Every row gives one point. Any point is a mix of the corners, with weights that add up to 1. It lies inside the corners' shape when no weight is negative. Say inside or outside, and name the corners with a negative weight.

Corners:
(1): [-53 -20]
(2): [26 52]
(3): [24  8]
Points:
[23 38] -> inside
[22 22] -> inside
[34 51] -> outside (1)
[20 26] -> inside
[17  9] -> inside
[-9 27] -> outside (3)
[36 28] -> outside (1)
[-54 -15] -> outside (3)

Corners:
(1): [ 30 -45  51   2 -22  46 -25 -10 -68]
(2): [-38 -26  46 -30  59  68  60   6 -25]
(3): [-66  28 -15  16  50  40  16  55   2]
(4): [-66  -2 -44  59  27 -30 -49  89 -63]
(5): [ 59 -46 -33  20  -9 -27   9 -38  21]
(6): [ -7  -7  14  26 -26 -64  43  47 -65]
(7): [ 26  -4 -40  11 -31 -46 -47 -19 -26]
(8): [ 31 -26  19  45  18 -63  15 -33   7]
(9): [-10 -60  20   0   1  37  30 -18   7]
(10): [  9 -34  12  13  26   3 -57  30  -3]
Points:
[-30  -7  -9  17  23   5  -3  30 -26] -> inside
[  2 -15   0  17   5 -13 -14  15 -31] -> outside (9)
[  8 -27   4  19   0 -20   4  -8 -13] -> inside
[-17  -6 -12  29  18 -19 -19  34 -29] -> outside (9)
[ 22 -32  -1  20  -7 -10 -14  -4 -16] -> outside (2)
[ -9 -17   8  19  10  -3  11  10 -24] -> outside (10)

Corners:
(1): [ 30 -51  24 -22 -45  68  33   5   7  -1  48   3  35  28  33   7 -16  -1]
(2): [ 39   3  43  -6 -16 -28  46  -6   8 -15   7 -43  35  -9  35  -7 -51 -44]
(3): [-56  25  29  11 -44  -1  17  27  32  32  -6 -34  33  41  47 -11 -33 -47]
(4): [  7 -14  89  62  -9   6  17   5  24  -4  51   0  68  31  28  -3  23   4]
(5): [ 21   2  44  43 -10 -13  55  26  33  40  28 -31 -17  25   5  11 -25   3]
(6): [-35  64  17 -11 -34 -61 -50 -28 -25  15 -60 -39 -24   4 -19 -36  27  48]
(7): [ -9 -73  66  43   6  19 -21  49  49  10  13 -42  17  16  34  27 -43 -39]
(8): [-10  21 -35  16 -55 -13 -27   5 -13 -27   2  45  42 -34  58  72  -4  40]
(9): [ 46 -66  36 -25  -9  25   6   0  19  24   5  93 -15  -3 -98  64  22 -40]
(10): [-25  14 -49  21 -63 -55  -3 -76 -11 -20  30 -13   7  -6  29  12  21  18]
(11): [ 50 -61   3 -10  11  21   1  26  68 -17  40  58   8  43 -19  41 -36 -24]
(12): [ -9   9  70  20 -29 -21  43  18  30 -13  23 -34  -9  -4  93 -43  17 -25]
(13): [-100   57  -42   44  -28    1   -5  -29  -55  -20   24  -24   46  -43
   37   29  -25   94]
(14): [ 54 -52  47 -12  23   4   6  14 -47  35  20  59 -20  50 -16  78   1 -12]
(15): [ 31 -14  13 -33   6 -58   4 -76  18  76 -67  71 -29   4 -28  -5   0  51]
(16): [-21  36  16 -20   8 -65 -23 -45  20  66  -7 -53  21 -22  16 -21  27  27]
(17): [ 36 -45   4  12  44  -6   0  30 -15  56 -46  70  -2  13 -57   5  61   4]
(18): [-25  31 -40  15 -69  -1 -51 -47 -34  12  53  16  18 -44  43   2 -53  49]
(19): [ 41  -9  14  23  21  45   2 -24  16  20 -27  51 -14  43  -5  72   4   1]
Points:
[  0  -4  26  16 -16  -8   2  -5   3  11  10  10  20   9  17  19  -2  11] -> inside
[ -9   6   8   9 -15 -14   1 -17 -10  10   5   3  12   0  12  19  -7  21] -> inside
[ -7   3   9   7 -15 -17 -13  -9  -3  14   0  11  13  -2  11  19  -3  11] -> outside (1, 5)
[  6   9  -7  -2 -11 -17   0 -30 -14  17  -4  23   2 -11   3  19   2  35] -> outside (3, 4, 7)
[ -2 -15  11  13 -13  -4   0  -3  10  17   0  16  13  22  -1  25  11   3] -> outside (2, 12, 18)
[ -5  -7   5   4 -36 -11  -7 -29   2  -6  50   4  35 -23  41  16 -16  22] -> outside (3, 5, 6, 17, 19)
[  1  -2  20  10 -22  -7   8 -13  10  10  12   2   7  11  20  18 -10   1] -> outside (17)
[ -2  -1   2   7 -10 -17 -11 -13   6  19  -8   8   5   2   2  27 -14   7] -> outside (1, 4, 12)

Corners:
(1): [  7 -12  45 -47 -53  13 -25  -1 110 -19 -26 -21  68 -56 -17   1  -9  -2
 -32  17]
(2): [ 84  41   5 -66   3  16  27   0 -26  -7 -13  -2 -22  -1 -65 -11  -7   3
 -46 -36]
(3): [-49  -8 -10  24   1 -35  20   2   1 -20   8  59 -21  -5  21   2 -68 -12
  65  17]
(4): [ 20   3  -1 -60 -11 -52 -51 -35  62 -17 -11  16  16 -66  26 -54 -17  80
 -26  38]
(5): [ 12  25  24  33   7  -7  64  36 -20  23   7  19  -8  12  33  -2 -23 -57
   5  10]
(6): [-56 -35  21  16  -4 -19  -4 -22 -19  58  21   7 -34 -21 -19  -6 -13  -3
   0  74]
(7): [ 26 -18  32   7  -9  -2 -11  31  56 -70 -47 -52  31  -1 -24 -46   7  23
   8 -18]
(8): [-72 -15 -11  16   7 -55  -2  -6 -45   1  -4 -14 -18   8  53  56   4 -17
  22  40]
(9): [-42  39 -27  12  48  -7  75  48  25 -16  71  16 -28  82  -6  74 -12 -33
 -14  13]
(10): [ 62  29 -14 -43 -28  60  -8  32 -35 -45 -26 -22  -9  25 -52 -28 103   2
  12 -25]
(11): [-27  -2  43  15  50 -68 -21  45 -34  46  39   2  -1  26  21  25 -22  21
  25   9]
(12): [ 55 -52 -31 -51  -4  28 -59  -6  45 -30 -12  11   6 -42  18 -56  51  21
 -73 -21]
(13): [-41   4   1  24 -29 -44 -38  41   5  50  31 -29 -30  62  29   1 -28  -9
   4   5]
(14): [ 24   8 -43 -74 -48  18  15  65 -48   6 -45 -12  51   9 -80  13  82   3
   5 -10]
(15): [ 50 -36  13 -37 -36   9 -15 -39  75 -28  24 -54  15 -23 -17 -43  -7  56
 -22  31]
(16): [ -3 -12  -6  41  -6 -29  -4 -17 -38  33  21  33   7  16   2  35  13 -41
 -23  39]
(17): [-10 -31  24 -19 -60 -38 -20 -19  44   8   3  -4 -21 -21  34 -19   9  89
   1   5]
(18): [ 37  12 -62  12  -2  32  24   1  -9 -17 -15 -51 -45 -16 -38  13  44 -27
  31 -10]
(19): [-47  38  10  40  72   0  68  -1 -55  34  32 -44   9  26 -14  18 -17 -33
  28 -10]
(20): [ 12 -23  -1 -37  -3  13 -38   3  41 -28 -41  32  17 -27  13 -22 -19  95
   1  26]
(21): [ 37  11  -9   0 -21  17 -42  38  24 -54   5 -54  24 -29   4 -29  10  17
 -59 -32]
Points:
[ 11   7 -13 -38  -2   4   7  -5  -7 -10  -2   4  -1 -15 -10 -22  17  29
 -10   8] -> outside (1, 7, 11, 13, 16, 18)
[-31  16  -8   0  -6 -18  21  28 -13  18   7   4   5  23   0  35  13 -10
  24  12] -> outside (2, 6, 7, 12, 15, 21)
[  6   9  -5 -10  -3   0   6  20 -11  -5  -5  -6   2   5 -12   1  17  -1
   0   0] -> outside (15)
[  6   7  -2  -8  -7  -6   1  10   6  -2   3  -9  -5  -2  -7 -10  10   7
  -1  -1] -> outside (8, 15, 20)
[  1  -7   7 -14 -12   0  -7   6  22  -6  -7  -9   8 -12  -9  -5   3  11
  -5  15] -> inside
